Each row of a before or after table is a point. One or more steps were done to the points. Then noise was added and the rows were shuffled. The steps act on columns, c1 being the first. Write out the steps. A step turns or swaps two columns, mirrors them in a line or flattens them onto one, adds a multiple of one to another, or multiplies or shifts one. Angles are multiples of 10 degrees, from the lower column toward the higher: turns from -170 to 170, lines from 10 to 170 but not 90. Use the fewest steps. Two steps may share a column if one is a turn and the other turns, adds or multiplies; they go together, in the order done. Otherwise the lowest column goes first.

Before (14 x 3):
[[ 12   4  16]
 [ 13   8  10]
 [ -7   7 -11]
 [  1  -8  18]
 [ 11  -9   9]
 [ -1   6   3]
 [-15 -13 -11]
 [ -5  -9 -17]
 [ -7 -13  13]
 [ -5  -9 -12]
 [ -8 -25  -6]
 [ 11   5  20]
 [  3   2  15]
 [-14  -2  -5]]
After:
[[  0   6  59]
 [  0   7   7]
 [ -5 -27 -19]
 [  0   8  51]
 [ -2  -8  25]
 [ -3 -14  37]
 [ -4 -16 -31]
 [ -3  -5 -17]
 [  0  -9  54]
 [ -2 -11 -34]
 [  1 -10 -50]
 [  0   6 -32]
 [  0   3  46]
 [  3  10  29]]
Steps: flatten c1 and c2 onto the line at 80 degrees; multiply c3 by 3

Before (13 x 6):
[[  6   6   6   6   6   7]
 [  6   8   3   7  -7  11]
 [-15  -3   6   3   2   7]
 [  2  -4   5   2   0  -4]
 [  7   6 -18   3  -2  -3]
 [  9  -1   4  11 -11  14]
 [  2  -3   6  -7  -9   1]
 [  9   7   3   4 -10  12]
 [-25  -1   3  -8  -4  -3]
 [ -9   7   0   8  -4   0]
 [ -5   9   3  11   1  -2]
 [  8   3   6  -7  -6  -2]
 [  7   7  -2  -6  -6   0]]
After, 13 rows:
[[-11  -7 -22   0  -4  -3]
 [ -8 -10  21  -3  -6   0]
 [ -2 -14  13  -5  -2  -2]
 [-18   5  60   7  -4  -3]
 [ 11  -8 -12  -2   4   7]
 [ 12  -5 -20 -10 -11  14]
 [  7   6  -3   4  -8   1]
 [ -7   1  38  -4   3   7]
 [  4  -3 -17   9  -8   0]
 [  6   2  -3  -4   1  -4]
 [ 13   1 -17   8  -6  -2]
 [ 10  -8 -20   0 -12  12]
 [  8 -10 -13  -2  -9  11]]
Steps: multiply c1 by 2.5; turn c1 and c3 by -70 degrees; add -0.3 times c2 to c5; turn c2 and c4 by 150 degrees

Before (10 x 9):
[[ 26 -29 -21   5  15  -6   7  31  35]
 [ -9  43 -21 -60   5  20 -17 -19  38]
 [ 33 -20  20   3 -31  16  40  36 -22]
 [-19 -31 -33  -6 -32 -25 -24   5  19]
 [-25 -15 -12 -58 -12   1  15 -26   0]
 [ 39 -29  22   7  -9   2   1  -7  -1]
 [-48 -33  -2   6 -47  34  37 -31 -37]
 [ 22  -6 -28  -1   7  -3  16   6 -29]
 [ 25 -29  34 -14  16  17 -32  24   0]
 [-35  41 -27   0  20 -42  40 -21 -21]]
After (10 x 9):
[[-13 -56  -1  22 -54 -34 -12 -17  16]
 [ 11 -15 -21 -10 -10   1   4 -23   2]
 [ 26   9  12 -41  20 -24  19  47 -31]
 [ 18 -39  13 -32 -10  -4  -1  -5  -7]
 [  2   2 -26 -13 -32 -13 -53 -22  12]
 [ -1   7  34   1 -24  17  19 -37 -32]
 [ -5 -22  30  17  15  31 -24  54  24]
 [  6  13  26  -8  28   3 -21 -31 -25]
 [ 10  -5  29  -8  -6  -3 -15  -8  32]
 [ 10  24 -41 -27  17  -9  16 -39   0]]
Steps: flatten c1 and c4 onto the line at 120 degrees; turn c7 and c8 by 150 degrees; turn c2 and c8 by 70 degrees; turn c3 and c6 by 170 degrees; mirror c5 and c9 in the line at 10 degrees

Before, 13 rows:
[[ 17   8  -5   6  18  12   9  -5 -12  -6   2   8  19 -11]
 [  6 -16 -18 -16  24  -8 -14  -6 -12   8   3 -30  11  15]
 [ 15   1   9   5  -1  10 -14  27  -1 -21   7   1 -17 -11]
 [-14  21 -24 -18  13   8   9   6  -6   8   2  -4   7   8]
 [-12 -19 -15  -3   3 -30  -9  16  -8  13   6 -15  19  16]
 [ 10  -1   9   9  18 -25  -8   2  10  19  15   3  -7 -13]
 [ 22  -7 -14   0   0  11   5   4  19  17  20 -28  25  -7]
 [ 17  -2   3  19  11   6 -12  17   4  19   2  10  -9   4]
 [ -4  19   9  21  12   7  -9  28 -17  -6  -2 -11   6 -18]
 [-10  18   3  15  10  11  10   4  25 -18  16   1   3  -1]
 [-12  -4 -20  14 -13 -30   9   0   4  13   7 -15 -18  22]
 [  9 -16  15 -19  18   2  25 -13  24 -16 -12  -4 -16   5]
 [ 19  12   3  12 -17  -1  -3  -9   8  16   7  -5  17  12]]
After:
[[ 50  -1  10  13  35 -25  -9  -2  15  19  10   3   7 -12]
 [ 56  -9  12   7  -2  10 -13 -12   8 -22  -2   1  17 -12]
 [ 30  -5   4  16  20  10  11  13  15 -19  25   1  -2   0]
 [ 28  -2 -20 -26   6 -29  -8 -23   6  12  -7 -14 -20  16]
 [ 55  -6   4  33  22   6 -12 -12   2  19   4  10   9   3]
 [ 57   0  -7  19  35  12   9   9   1  -7 -12  10 -19 -12]
 [ 46   6 -22 -61  48  -9 -15 -11   3   9 -11 -31 -11  14]
 [ 63  -1 -19 -42   0  12   6  -7  20  17  19 -29 -26  -6]
 [ 50   7  18 -25  36   2  26  -7 -12 -15  24  -2  17   5]
 [ 28   0 -27  -9 -27 -30  10  -5   7  12   4 -14  18  21]
 [ 27  -7 -32 -25  26   8  10  15   2   8  -6  -4  -7   9]
 [ 36 -14  11   5  25   8  -9   2  -2  -6 -17 -12  -5 -18]
 [ 57   0   4   5 -33  -2  -2  15   6  15   8  -5 -16  12]]
Steps: shift c1 by 40; turn c2 and c8 by 120 degrees; multiply c2 by 0.4; multiply c3 by 1.3; add 1.5 times c12 to c4; multiply c5 by 2; swap c9 and c11; multiply c13 by -1
